Each row is a point. To make a cloud, some directions were put in groups of two or more. Within a group, all points are equally far from the middle, so they leave a hole (a ring in 2 directions, a hollow ball in 3). The other directions are filled evenly. Then the cloud was stretched, turned, moved and blurred a little. How many holes are there, and how many directions does each take, smallest first?

Cloud, 21 rows:
[[ 0.04 -0.65  0.39]
 [ 0.03 -0.64 -0.05]
 [ 0.30  0.13  0.34]
 [-0.21 -0.32 -0.45]
 [-0.40 -0.25 -0.40]
 [-0.71  0.14 -0.11]
 [-0.52  0.42  0.00]
 [ 0.29  0.35 -0.21]
 [-0.21 -0.24 -0.56]
 [ 0.31 -0.76 -0.04]
 [ 0.04 -0.58 -0.18]
 [-0.01 -0.55 -0.17]
 [ 0.17 -0.39  0.65]
 [ 0.28 -0.75 -0.02]
 [ 0.65 -0.05 -0.14]
 [ 0.86 -0.15  0.25]
 [-0.23 -0.27 -0.50]
 [ 0.24  0.21 -0.56]
 [-0.37 -0.33 -0.02]
 [ 0.10 -0.54  0.59]
 [ 0.35  0.29 -0.08]]
Holes: 1 (2)

Cloud, 28 rows:
[[-0.52 -0.05  0.11 -0.69]
 [-0.35 -0.65 -0.29 -0.07]
 [-0.05  0.10  0.64 -0.52]
 [-0.04 -0.79  0.06 -0.02]
 [-0.42  0.11 -0.29 -0.36]
 [ 0.17  0.17  0.55  0.29]
 [ 0.21  0.01  0.58  0.20]
 [-0.38 -0.73  0.01 -0.32]
 [-0.03  0.13 -0.50 -0.36]
 [-0.45 -0.69  0.05 -0.18]
 [ 0.52 -0.60  0.00 -0.12]
 [-0.33 -0.65 -0.08  0.65]
 [ 0.10 -0.76 -0.32 -0.32]
 [-0.53 -0.29 -0.48  0.29]
 [-0.44  0.26  0.00 -0.39]
 [ 0.39  0.43  0.18 -0.20]
 [-0.48 -0.43 -0.31 -0.33]
 [ 0.12 -0.56 -0.33  0.37]
 [ 0.30  0.05 -0.52  0.34]
 [-0.22  0.13  0.67  0.40]
 [-0.41 -0.02 -0.58  0.35]
 [ 0.44 -0.26  0.51 -0.18]
 [ 0.31 -0.24 -0.57  0.02]
 [-0.03 -0.55 -0.50  0.00]
 [-0.75 -0.20  0.12 -0.15]
 [ 0.00  0.42  0.39 -0.30]
 [-0.76 -0.17  0.46  0.32]
 [ 0.55  0.08  0.03  0.35]]
Holes: 1 (3)

Cloud, 27 rows:
[[-0.18  0.36  0.02  0.28]
 [-0.40 -0.25 -0.08 -0.26]
 [-0.23 -0.15 -0.20  0.30]
 [-0.12  0.58  0.45 -0.24]
 [-0.55 -0.37  0.38  0.52]
 [-0.19 -0.04  0.35  0.05]
 [-0.70  0.12  0.16 -0.74]
 [-0.55 -0.58 -0.15 -0.46]
 [-0.10  0.19 -0.38  0.25]
 [-0.49  0.15  0.33 -0.95]
 [-0.54 -0.11  0.12  0.00]
 [-0.08  0.21  0.43 -0.75]
 [-0.37 -0.76  0.14 -0.10]
 [-0.07  0.13  0.60 -1.10]
 [ 0.46 -0.12  0.27 -0.36]
 [-0.05  0.43  0.52  0.47]
 [ 0.01  0.13 -0.38  0.19]
 [-0.45 -0.77 -0.11 -0.34]
 [-0.28 -0.35 -0.54 -0.12]
 [ 0.29 -0.03  0.44 -0.30]
 [ 0.46  0.37 -0.36 -0.23]
 [ 0.41 -0.21  0.49  0.37]
 [-0.23  0.00 -0.53 -0.08]
 [ 0.42 -0.45  0.27  0.04]
 [-0.26 -0.15  0.20 -0.82]
 [-0.49 -0.29  0.03 -0.14]
 [-0.52  0.05  0.62 -0.07]]
Holes: 0

Cloud:
[[-0.07  0.47  0.05 -0.89 -0.19 -0.17]
 [ 0.01 -0.43  0.04  0.47  0.54  0.12]
 [ 0.02 -0.76 -0.08 -0.23  0.41 -0.50]
 [ 0.17 -0.27  0.00  0.54  0.19  0.71]
 [ 0.10 -0.44 -0.25  0.57  0.61 -0.12]
 [ 0.26  0.52  0.69 -0.85  0.13  0.00]
 [-0.54  0.11  0.47 -0.81 -0.06 -0.36]
 [ 0.21 -0.24 -0.52 -0.32  0.19 -0.06]
 [-0.31 -0.32 -0.36 -0.44 -0.13  0.19]
 [-0.31 -0.51  0.31 -0.12  0.45  0.13]
 [ 0.12 -0.45  0.44 -0.23 -0.18 -0.33]
 [ 0.00  0.71  0.14 -0.32  0.06  0.12]
 [ 0.15  0.02 -0.01  0.30  0.36  0.66]
 [ 0.31 -0.44  0.59  0.04 -0.08  0.01]
 [ 0.41 -0.09  0.46 -0.06 -0.01 -0.73]
 [ 0.35  0.28 -0.09 -0.62  0.07  0.44]
 [ 0.40 -0.50  0.02  0.42  0.70 -0.54]
 [-0.68  0.45  0.18 -0.91 -0.36  0.54]
 [-0.84  0.33  0.28 -0.30 -0.26  0.31]
 [-0.44  0.43  0.23  0.16 -0.11 -0.31]
 [ 0.21  0.15  0.44 -0.53 -0.06 -0.68]
 [-0.25 -0.63  0.10 -0.48 -0.17  0.03]
 [-0.64  0.14 -0.15  0.04  0.49 -0.18]
 [-0.60 -0.34 -0.47 -0.56  0.22 -0.43]
 [ 0.01 -0.43  0.21 -0.51 -0.38  0.04]
 [ 0.02  0.15 -0.25  0.32 -0.19  0.75]
 [ 0.38 -0.11  0.34  0.43 -0.65  0.42]
 [-0.18 -0.47 -0.14 -0.11  0.20  0.55]
 [-0.31  0.24 -0.25  0.02  0.19  0.63]
 [-0.28 -0.10  0.49 -0.65  0.69 -0.43]
 [ 0.10 -0.38 -0.09  0.34  0.01  0.72]
 [ 0.40 -0.42  0.51  0.57 -0.05 -0.27]
 [-0.04  0.47  0.28 -0.51  0.62  0.33]
 [-0.38  0.13 -0.29 -0.06  0.07  0.69]
 [-0.25  0.08  0.46  0.06  0.57  0.16]
 [ 0.03 -0.18  0.40  0.31 -0.28 -0.64]
 [ 0.45  0.27  0.81 -0.33 -0.11  0.41]
 [ 0.41 -0.08  0.58 -0.52  0.55 -0.37]
 [ 0.48  0.16  0.49 -0.69  0.53  0.27]
 [ 0.09 -0.30 -0.04 -0.59 -0.33  0.18]
 [-0.19 -0.01  0.54 -0.23 -0.01 -0.63]
 [ 0.39 -0.20  0.03 -0.04  0.65  0.08]
 [-0.19 -0.22  0.00 -0.30  0.68  0.27]
 [ 0.65  0.24  0.23 -0.59  0.42  0.13]
 [ 0.05  0.36 -0.36 -0.13 -0.07 -0.04]
 [ 0.05  0.30  0.50  0.03  0.37 -0.64]]
Holes: 1 (4)
